Each point is reached from the start by the listed moves, each made 0, 1 or 2 times, or once backwards (-1), plus a little noise. Say if it took an odd or an even number of moves. Then give how often each move was made.

Moves:
(1): [ 12 -11 -23]
(2): [16 10  4]
(3): [ 10 -12  14]
Start: [-6 -8 -1]
Points:
[-15   5 -16] => odd (0, 0, -1)
[26 10 45] => even (-1, 2, 1)
[ 23 -43   7] => odd (1, 0, 2)
[30 -1 60] => odd (-1, 2, 2)

Moves:
(1): [18  2  6  9 -6 -3  0  0 -1  1 -5  5]
(2): [-2 17 -2  3 -4  7 -5  2 -8  4 -2 -6]
(3): [-3  4 11 -2 -1 -2 -2  2  2 -4 -1 -3]
(4): [-6 -6  1 13 10  8 -8 -2  0  2 -1  6]
(5): [ 3  6 -3 -2 11 -7 -3  5  7  0  2 -7]
(6): [ 1  1  1 -3 -8 17 -2  3 16  5 -3  3]
(7): [-1  4  3  5 -1  3 10  7  5 11 -7  7]
(8): [ -1  10  -6  11 -14 -12  -9  15  -1  -3  -2  -5]
(9): [ -1   8   4  11  -8  -7  -4 -12   9   2  -3  -2]
(10): [ 4 -3  5  2 -4 -2 -3  5  3 14  4 -7]
(11): [ 5  7  5  6  0 -4  8  3  0 -6 19  5]
Start: [11 -1  0 -4  7  3  3 -1  9  8  6  3]
Points:
[-22  14  25  24  60 -11  -8 -30  33  15   2  -3] => even (-1, 0, 2, 2, 2, -1, 1, -1, 2, 0, 0)
[ 53  17   0  25 -21 -29 -18  52   3  16   1 -10] => odd (2, 0, 0, 0, 1, 0, 0, 2, -1, 1, 0)
[-15  17  26  25  37 -37   5  -6  44  19  -5  -3] => even (-1, -1, 2, 1, 2, -1, 2, 0, 2, 0, 0)
[ -3  38  23  24  22 -23   0  45  33   8  43 -12] => odd (-1, 0, 2, 1, 2, 0, 1, 1, 0, 1, 2)
[ -9  24 -18  59  -8   1 -51 -30 -22  16 -17 -11] => even (0, 2, -1, 2, -1, -1, -1, 1, 2, 0, -1)
